Every row gives one point. The window is the flat piece filled in between its corners: a triangle in 3 columns, a solid with four corners in 4, and so on. A path goes straight from each point to the next, and from the last back to the first. After which points does the path pass through the window?
(in the rows, 128 means zero)

Window (4 x 4):
[[ 92 143 125 153]
 [153 191 110  72]
 [124  75 123 106]
 [184  25 131 139]]
Path:
(1): [146 152  51 103]
(2): [159 166 140 105]
(3): [144 166 146  96]
(4): [105 135  98 108]
(5): [144  57 100 129]
(6): [ 92  70 188 125]
(7): [143 148 152  71]
(8): [164 190  57 109]
(9): [172 193  49 103]
(10): [128 163 142  87]
(11): [ 88 137 180 126]
(12): [132 110  96 152]
Through the window after points: 7, 9, 11

Window (8 x 8):
[[193  94  50 125 171 159 107  79]
 [104  89 106 121 133 115 162  84]
 [120  77 144  56 126 153 181  69]
 [153  77 128 108  95 115 177 211]
 [102 151  82  82 181 120 106 108]
 [102 109 134 133 193 152 120 232]
 [115 103 194  96 101  78 146 119]
 [155  76  51  90 212 118 115  74]]
Path:
(1): [149  93  62  91 204 139 155 102]
(2): [177 165 115  87 179 158 173 115]
(3): [123  52 115 112 141 114 131 138]
(4): [125  42  70 106 168 155 117 133]
(5): [148 145 107 100 218  98 130 118]
(6): [153 106 118  97 162 129 181  97]
(7): [121  72 119  77 119 147 120  88]
(8): [136  81  80 106 169 126 102 110]
Through the window after points: 4, 6

Window (11 x 11):
[[146 116  99 159 122 122  82  42 133  34  34]
 [103 113 115 116 182 129 203  85 119 121 121]
 [110 120 100  76 104 111 185 102 155 108  89]
 [151 111 173  75 107 164 113 113  91 128 207]
 [ 94 158  86 169  74 194  57 115 135  48  75]
 [ 43 160 148 108 110 130 148  73 181 114 132]
 [ 69  64 108 101  88 142 104  93 165 147 145]
 [117 106 150 179  96  98  34 111 153 127  33]
 [104 162  74 172  82 118 103  66 102  75  90]
 [100 112 118 102  83 178 191  57 152 148 108]
 [142 199 158  84 233  71  31  91 179 212 128]]
Path:
(1): [119  82 104 176  86 108 188 107 209 143 108]
(2): [ 70 173 142  53 140 183 112  34  87  94 106]
(3): [ 82 116 116  97 113 138  93  82 115 131  89]
(4): [108 133 120 111 117 122 140 103 175 134 134]
(5): [108 135 116 122 118 111 129  98 178 131 148]
(6): [ 75  98 132  97 109 146 137  59 117 129  94]
(7): [ 33 139 147  74  92 149 115  61 109 142  84]
(8): [159 107 102 152 135 135 112 117 181  78 114]
(9): [132 136  82 146  76 125  93  83 162 125 125]
(10): [ 77 126 155 107 117 146  97  79 120  85  95]
(11): [109 170 136  85 148 130 121  72  64  89  77]
(12): [126 112 136 115 131 117 112  78 174 151 133]
Through the window after points: 1

Window (14 x 14):
[[ 75 107  85 106 105 186 170 168 138 196 201 158  45 136]
 [190 161  90  81 109 140  94 151 159 115 194 135 116 156]
 [ 57 110  93 143 107  77 144 162 124  84 129 138  82 180]
 [122 176  81  90 162 163 143 108  72 112 130 103 141 159]
 [125 143  95 114 138 147 140 125 167  87 141 150 198 162]
 [159 144  94 107 174 108 162 158 179 127 154  93  98  99]
 [127 103 111 129 138  88 118 104 119 131 249  68 137 152]
 [178 138 124 164 169 108 128 152 133 118 148 118 140  70]
 [166 137 137 157 155 180 132 115 152  93 167 121 140 194]
 [106 118 120 108 144 181 143 125 144 152 118  71  82  60]
 [220  55 135  61 196  70 114 133 106 138 118 150 169 136]
 [142 168 161 104 120 132  97 137 152 166 142  98 174 178]
 [103 188 204 125 131 112  79 110 187 189 120 183  88 114]
 [133 105  26 147 170 140 137 130 146 137  77 185 133 140]]
Path:
(1): [137 122 135 124 172 134  98 160 153 126 120 134 147 119]
(2): [ 89 150 106  97 224 106  49 141  89 111 158  94 126 123]
(3): [166 129 110 140 127 128 151 137 157 124 157 133 138 124]
(4): [159 135 111 132 137 120 171 129 160 134 137 112 113 100]
(5): [131 135  99  74 182 134  90 162 152 130 166 111 108 141]
(6): [105 124 105 107 172 168 101 138 152 119 176 125 123 135]
(7): [183 137 122 157  81 118 197 122 121 149 159 125 114 184]
(8): [168 154  90 141 123 111 160 114 125 141 170 115 132 130]
Through the window after points: 2, 4, 6, 8

Window (14 x 14):
[[107 110  88 159 132 106 115 123 147  96  90 123 148 135]
 [136 150 141 160 113  87 158  63 140 119 145 125 103 111]
 [ 99 176 103 157  94 101 138 131 152 134 133 143 109 124]
 [115 153 103 152 123 106 141 138  84 105 143 168 126 125]
 [110 123  64 123 120 101 152 158 119 140 139  99 107 161]
 [ 46 129 118 103 196 127 174 137 102 146  98 143 156  66]
 [140 132 102 148 129 136 146 146 125 116 106 167  75 132]
 [133  88 156 112 147 126   7  97 156 138 153  95 131  99]
 [117 107 144 132 172  67  79 142 152 159 143 134 136 112]
 [156 135  63 124  87 127 184 124 171 177 119 138 218 134]
 [ 68 104 125 163 156 147 169 142 123 190  87 145 181 153]
 [ 84 116 158 120 168 111  91  92 149 119 154 169  74 163]
 [115 191  97 149 138  84 147  92 108 143 101 146 112 139]
 [128 184 127  85 137 107 180 161 143 107 140  63 120 171]]
Path:
(1): [108 149 115 166 164 142 130 130 156 128 149 124 124 143]
(2): [122 138  76 158 140 131 141 132 143 139 144 120 144 157]
(3): [136 119 135  95  96 100 141 125 132 140  88 166 127  91]
(4): [116 139 131 137 117  95 134 100 134 132 114 136 117 122]
(5): [117 129 113 164 183 125 150 111 147 117 188 134 110 134]
(6): [116 171  95 147 181 133 128 126 155 142 127 135 142 153]
(7): [103  82 119 121  74  74 147 124 110 133 105 121  90 119]
(8): [ 87 103 131 128  72  99 113 143 100 119  78 143 113 138]
(9): [134 144 107 140 201 132 124 111 162 144 190 126 149 113]
(10): [ 99 144 110 154 156 108 137 115 133 138 144 137 141 114]
(11): [112 109 102 130 109 110 133 127 131 144  99 141 126 131]
(12): [140 118 106 104  88  57 123 115 121 151 105 136 142 134]
Through the window after points: 2, 4

Window (14 x 14):
[[183 174 118  88 176 168 122 115 105 133 188 179 152  87]
 [ 99 125 123 128 128  73 143 106 122 176 150  80 112 164]
 [ 90 107 137 136 110  47 129  91 166  95 142 138 134 165]
 [134 104  82 106 147 211 119 142 155 123 175 132 132 164]
 [110 157  88 102 159 193  85  99 137 142 124 112 201 129]
 [118 108 140 111  80  99 188 121 139 142 104 115 155 103]
 [109 124 116 133 130 108  93 141 180 184 103 143 124 121]
 [100  86 134 177 152  65 126 145 187 143 153  72 164 124]
 [208 246 170 121  68 231 160 144 111 102 147 146 155 175]
 [179 176 105 122 116 196 119  75 155 116 140 108 118 102]
 [ 63 128 166 176 106 127 161  94 151 170 142 135 136 106]
 [103 127 161 147 172  78 186 110 144 113  88 120 106 144]
 [182 164 221  81  73 249  93 123 115  96 138  95 133 169]
 [ 68 123 122 182  89 105 116 139  95 126  96 104 122  84]]
Path:
(1): [188 132 157 173 178 132 149 128  89 150  88 192 182 142]
(2): [ 97 171 109 100  84 177 106 115 176 111 177  74 114 135]
(3): [ 94 207 143 104 141 155 153 149 135 125 165 147  91  63]
(4): [122  40 132 168 105 120  87  71 143 149  89  77 190 181]
(5): [126 120 131 155 130 131 118 104 134 155 127 131 137 142]
(6): [102 161 127  95 110 108 163 117 206  62 165  81 137 100]
(7): [123 181 125 112 150 160 129 142 156 131 169 110 141 108]
(8): [180 113 136 145  78 185 133  69  89 142  74 133 147 171]
Through the window after points: 5

Window (14 x 14):
[[151 136 122 135 153  68 131 141  94 166  76 146 114  98]
 [ 67 138  88  22  83 202 206 111 210 244 199 130 169 161]
 [ 95 150 226  89 167 170 151 222 168 125 111 117 104 105]
 [ 63 136 151 175  74 130 145 190 136  71 115 150 121 131]
 [ 64 139 107  43 197  47 152  96  90  62 125 137  86 168]
 [111 151 164 122 110 164 180 158 114  39 110 139 121  73]
 [133 137 144 146 125 152 143 100  78 138 174 110 139 149]
 [134  98 164 101 141 130 127 188 145  78 122  82  89  92]
 [121 139  65 210 204 120 157 171 110 141  84 122 158  97]
 [169 179 111 114  79 164  74  86 136 102 166 173  87 204]
 [167 108 138 163 155 116 146 226  98 109 127 175 123 103]
 [101  81 160 145 163 184 114  75  95 114 143 162  75 118]
 [ 72 133  96 141 108 173 163 180  61 108 104 132  99 124]
 [239 142 178 245 181 160 197 172 202 187 132 102  44 128]]
Path:
(1): [137 109 140 129 152 132 139 154 121 101 114 147 119 145]
(2): [123 142 149 155 122 145 150 222 116 135 169  67  78  10]
(3): [106 164 143 151 144 158 115 134 121 153 170 128  95 128]
(4): [197 111  93 100  88 153 165 118 165  89  95 168 115 187]
(5): [107 113 148 121 137 149 128 153 129 113 101 146 138 136]
(6): [104 175 116 139 154 102 165 189  79 112 150 123  84  67]
(7): [ 86 177 131 165 108 157 155 147 120 118 184 131 111  87]
(8): [166  79 150  85 182 138 143 123 108 101  44 166 117 180]
(9): [165  55 125 113 152  95 187 107 109  62  97 111 148 198]
(10): [ 98 175 130 155 131 172 140 159 107 159 153 132 101  98]
(11): [136 149 130  82 170 124 117 142  75 163 175 101  74  35]
(12): [120 130 121 159 115 143 161 131 142  79 102 160 125 179]
Through the window after points: 1, 3, 9

Window (14 x 14):
[[ 60 171 114 144 109 224 116 123 157  78 136 150 153 123]
 [ 62 160 147  92 134 147 141 136 132 133 126 136 209 144]
 [137 103 127 140  58  53  92 116 153  72 165 150 132 211]
 [141 144 133 130  97  54 111 138 181 127 185  81 112 105]
 [191 100 110  84 156 127 240 173 122 110 121 125 123  25]
 [ 75 113 127  98 126 163 123 192 177 145 117 147 110 149]
 [182 146  59  96 199 142 155 165  82 158 116 148 126  41]
 [191 160 123 149 138 122 224 159  92 182  89 135  98  56]
 [122 112 181 134 116 167  90 130 160 135 155 179 169 110]
 [ 65  82 118 131 129 177 114  74 177 143 128 112 155 163]
 [169 162 130  48 164 170 206 127  78 158 143 148  74  55]
 [171 152 128 129 230 108 223 154 124 131 147 157  89  71]
 [174 137 167 124 121 121  90 137 168  85 124  82 138 182]
 [124 127 153 111  94  39  79  94 209  81  86 136 113 142]]
Path:
(1): [119 113 107 141 152 108 141 156  84  57 143 115  84  96]
(2): [138 136 138 114 131 117 148 118 173 147 140 150 148 143]
(3): [198 152 148  64 101 121 182 172 235 139 130 199 141  76]
(4): [148 115 118 119 154 135 189 146  97 124 123 115 122  72]
(5): [116 120 144  89 158 145 142 122 116 136 133 130 100 118]
(6): [156 159  81 118  99 179 205 114 169 151 133 141 181  72]
(7): [204 212  58  79  80 109 150 109 165 184 154 192 119  54]
(8): [ 82  66 174 134 204 158 151 158 103  85 118  90 131 141]
Through the window after points: 1, 3, 5, 7

Window (14 x 14):
[[ 99 114  97  77 149 157 124  68 179 158 114 113 112  60]
 [122 147  32 138 198 227 147 118 141 148 220 111 114 156]
 [154 109 164 201 140 123  58 142 123 160 147  72 190 130]
 [149 122 141 145 137 211 127 184 125  90 194 107 178 114]
 [ 54  73 228 174 115 123  54 137 119 136 139 130 129 107]
 [ 59 120 247 152  93  52  94 138 176 165 171  93 148  88]
 [107 152  86  50 157 166  80 144 152 169 159 107  98 122]
 [153 141 165 181 212 151  98 164 127 109 185 158 204 152]
 [137 115 249 155 123 108 109 117  90 148 147 102 130 120]
 [ 97 158  51 108 132 172 156 141 115 139 134 133 146 138]
 [146  85 181 148 110 153 119 146 173 156 128 133 146 163]
 [104  75  74  49 134  80 110  70 178 111 107  59  78 134]
 [173 181  71 161 136 177  87 121 151  98 191 143 130 142]
 [153  78 170 167 123 110  94 158 107 156 205 159 173 106]]
Path:
(1): [ 75 111 167 175 151 126  94 171 145 146 108 100 105 103]
(2): [100  81 201 110  97 148  50  87 109 132 205 152 166 130]
(3): [ 85  97 139  91 113 138 104  62 144 142 152 157 166 125]
(4): [147 140 119 158 175 136 110 167 155 158 145  79  93  96]
(5): [153 125 116 161 160 147 170 184  98 102 191  93 101  84]
(6): [ 89 141 126  90 135 143  22  57 179 166 124 155 199 184]
(7): [110 123 141 108 130 166 144  90 121 128 222 101 176 177]
(8): [129 142 102 144 152 161  98 151 153 138 155 123 120 104]
Through the window after points: 1, 7

Window (14 x 14):
[[123 100 105 115  93 134 138 118 136  82 136 147 125 153]
 [143 194 156  75 121 155 102 112  79 158  80 129  76 105]
 [120 159 141 109 172 125 130 151 116 110  78 175 114  62]
 [101 181  96 152 158 181 107  64 152 109 166 195 161  84]
 [152 102  75 117 113 151  81  79 148 144 249 142  89 106]
 [152 133 162 142 143 131 116 179 119  96 134 118 156 130]
 [120 182 147 124 192 127 172 105  86 141  93 157 116 110]
 [143 160 107 125 133 144 131 159  61 151  88 167 115 120]
 [164 137  61 137  83 110 102  31  98 123 167 138 114  85]
 [122 176 162 156 127 127 123 159 100 128  99 147  64 116]
 [114  53 104 150 101 154  83  98 119 120 152 103 116 123]
 [126 176 104 129 118 157 173 113 118 143 103 130 122  69]
 [ 99 118 168 156 143  98 135 181 174 136  96 172 195 142]
 [164 109 175 162 158 159 128 155 171 120 101 179 141 130]]
Path:
(1): [136 157 109 136 142 125 110 124 129 117 119 147 135 112]
(2): [125 106 150 132 117 146 143 108 128 124 129 176 126  97]
(3): [ 97 121 143 167 127 125 128 111 119 113 136 188 149 105]
(4): [147 148 109 114 126 149 124 132 132 132 125 131 121 133]
(5): [104 181 120 124 176 143 108 117 149 164 102  97 138 162]
(6): [156 134 159 132 130 131 140 148  86  96 128 163 124  89]
(7): [146 126 164 142 102 155 140 129  67 136 123 173 114  98]
(8): [120 130  81 122 137 131  99  98 164 119 151 115 121 135]
(9): [140 131 109 125 146 122 112 129 128 126 121 135 112 124]
(10): [123 130 159 143 109 187 142  89 111 135 137 197 172  80]
(11): [119 125 166 120 112 149 160 111  82 102 133 183 128  97]
(12): [143 143  86 154 159 129  80 124 189 138 136 109 127 132]
(13): [112 146  41 162 123 161 107  83 141 113  90 148  98 177]
(14): [123 154 145 129 142 156 127 107 125 127 158 161 150  59]
(15): [133  76 174 117 113 163 157 153  81 135 123 171 141 103]
(16): [137 181 122 129 142 136  95 108 139 134 101 131 102 119]
Through the window after points: 1, 5, 13, 15
